Each row is a point. To make a cloud, some directions were put in groups of two or more. Within a group, all points are equally far from the middle, so they leave a hole (a ring in 2 directions, a hollow ball in 3). The other directions are filled evenly. Then the cloud was stretched, turned, moved and blurred a little. Count the holes, and give their numbers of directions, smallest first.

Cloud:
20  -58
43  28
-35  63
-8  40
38  -42
5  -20
-6  14
5  30
-3  -19
-36  3
10  41
-35  -7
18  -21
-12  -35
-7  40
Holes: 0

Cloud:
6  -41  -33
-34  34  28
-14  36  34
32  -31  -34
1  25  38
20  12  42
5  64  4
10  1  -41
9  55  18
0  40  -39
42  -20  -26
-7  -42  16
1  36  -38
13  0  -40
-42  3  -40
-34  35  28
-26  2  25
-1  36  -42
-29  0  21
Holes: 1 (2)

Cloud (31 x 4):
-16  56  32  2
24  24  -31  35
8  -15  12  -34
-1  5  62  -4
-15  44  3  37
-17  -19  -46  3
27  8  25  45
33  19  19  -9
-25  -9  -64  23
-13  7  32  29
-23  -24  -22  8
18  -21  9  49
21  -7  32  -30
-22  -17  -5  44
-10  -11  41  -8
-9  -36  -19  12
0  47  25  41
-20  29  -21  62
-12  6  -12  -42
25  16  -44  56
-32  13  -14  2
-25  47  10  -30
1  -6  -40  -6
11  35  26  52
-9  43  31  30
5  66  71  -7
17  13  -10  -25
1  54  2  37
-15  48  8  -49
-22  36  61  -22
9  -18  -56  21
Holes: 1 (3)

Cloud (48 x 6):
-35  -43  15  -36  34  -33
-9  -38  2  -41  -18  1
-3  -23  11  -2  17  -49
21  7  -16  19  -6  35
10  -67  -4  4  -15  -70
-15  -29  -21  -26  34  -17
15  -11  -78  -17  -30  4
1  -58  -27  3  -35  -5
20  -57  -30  -11  12  -62
-31  -22  16  -26  -29  -44
34  11  -64  55  2  6
16  21  -7  44  19  3
22  -15  9  28  1  -2
-33  -24  38  -23  -16  5
0  -2  12  -22  -30  14
11  -25  4  46  -25  -26
9  34  17  -64  16  12
-37  -10  -9  -4  15  25
37  -12  19  -43  -24  18
49  25  -5  -33  35  25
17  34  33  -32  9  65
33  -10  -3  14  -8  69
4  37  20  34  49  20
63  -3  7  4  -6  -16
18  61  11  -22  -2  29
30  -19  -57  39  28  2
31  12  24  -42  -39  6
2  -23  9  -5  -15  51
-26  -36  -6  40  -14  6
-7  -9  37  15  30  15
5  -40  -65  -18  4  -25
-7  -51  -26  -49  10  42
21  21  8  -46  42  9
10  22  1  -15  -32  64
21  -47  -3  -49  -21  -48
-21  -48  21  6  -4  -54
25  16  -61  25  18  -15
51  45  -32  12  21  -32
-25  -24  10  12  25  -42
-18  -42  12  13  -10  -60
-49  1  -14  -39  -40  60
-40  11  13  0  -32  3
35  45  -26  18  1  53
14  23  28  -34  22  68
-29  7  21  -30  -36  3
22  -12  -31  42  -32  -37
-7  -6  -4  11  -2  -52
31  32  -6  -8  -5  -34
Holes: 0

Cloud:
10  -31  -40  28  -6  41  36  -1
3  13  5  48  -57  27  -43  -37
-14  49  -32  14  4  50  -6  65
9  -42  26  10  0  -26  39  8
-12  -3  21  -5  -3  -22  -69  -11
10  -58  -5  7  -20  39  -12  -12
-52  -42  -27  -21  -17  39  -13  58
-20  25  -39  17  39  6  1  53
19  -13  24  38  -68  37  -14  -45
34  -63  44  44  2  -19  8  -18
-53  -3  -35  -12  -14  0  28  3
41  48  5  -4  -14  14  -19  50
-25  -27  9  -15  22  29  -12  47
-20  -8  -20  53  19  -7  35  26
-29  14  -34  37  -12  18  44  -33
10  7  16  6  -63  15  44  -8
-29  -42  -33  11  61  1  44  28
47  57  10  -16  8  39  -53  17
-21  -1  -56  -5  53  -4  -32  16
44  24  25  15  -31  29  2  -36
17  -22  -61  -16  55  -25  -4  20
37  58  20  -7  -21  7  -36  34
17  -67  -35  3  -13  -35  -14  27
-25  27  -7  31  12  -37  -10  -33
47  5  -12  23  1  -44  -25  -54
-26  13  -43  -23  -30  5  -40  6
-22  -15  14  49  -58  46  -9  45
-38  -29  10  23  -22  -34  32  -9
-25  -48  -49  -20  11  -48  -5  6
0  -18  -41  41  4  46  37  -12
17  11  25  -23  -16  49  -12  -8
-35  25  -13  6  -14  -5  4  49
1  -68  6  11  -39  -7  39  25
33  -38  28  32  -14  -44  33  -31
-44  12  33  19  -53  46  -33  -8
-3  9  17  -22  16  12  -63  12
-13  -57  -25  21  -25  -7  32  -41
9  10  27  8  31  27  15  -20
18  -68  -26  21  10  3  2  -30
56  11  13  -12  24  27  4  29
-38  40  -36  -13  41  30  -9  -6
39  -43  27  15  -29  -28  20  6
22  5  0  48  -2  -9  1  26
11  -49  -5  -10  5  -67  -20  35
-37  -34  3  8  -5  -49  29  -4
-6  1  37  54  -40  42  -39  7
-50  -6  -52  23  33  -7  38  25
-14  -22  19  -15  24  32  -20  27
20  -70  -32  9  41  -6  21  5
-13  16  -14  13  67  12  -40  22
4  -16  -17  52  -25  63  -5  -10
-18  37  -6  27  9  -1  59  11
1  7  33  43  5  39  6  -17
35  -13  16  9  -34  -35  -32  28
38  -40  27  18  -66  -10  -26  29
-38  -10  -31  -9  39  49  18  42
-55  -24  -36  -10  -9  0  -20  -6
-15  -4  1  11  28  -24  60  13
3  18  -10  51  -2  -11  -36  -48
25  28  -7  -22  2  49  -54  45
27  3  -13  -27  18  61  -1  34
-21  68  -1  -27  17  57  -42  17
34  26  23  47  -13  15  -40  -26
25  8  -10  1  -24  49  -63  19
-17  17  10  42  21  32  -36  -1
10  -48  -19  3  0  -3  -54  39
58  30  25  36  10  -15  -23  -14
38  49  -9  4  19  -30  -41  -32
31  34  -45  31  5  19  -4  -33
-43  18  8  -7  -22  18  -29  -14
-34  -34  24  37  15  22  -22  13
-53  30  -51  12  2  13  42  13
-7  3  23  -17  -1  -18  24  0
-33  5  -45  -37  -15  1  0  53
41  -25  4  16  -16  1  -58  -30
7  25  25  55  17  -18  5  -15
-24  -44  -47  -12  15  -9  42  9
-30  15  38  21  -15  21  -27  9
49  -13  35  38  9  6  12  -13
29  16  19  58  9  -37  4  -14
3  -68  -14  -16  -21  -35  13  33
-36  0  7  -14  -14  19  -19  69
-41  20  -52  -9  23  -26  4  2
25  -12  4  43  -37  34  -5  35
41  -40  42  4  -15  8  -21  -1
-21  -37  -38  -5  19  -6  -39  46
Holes: 2 (3, 3)
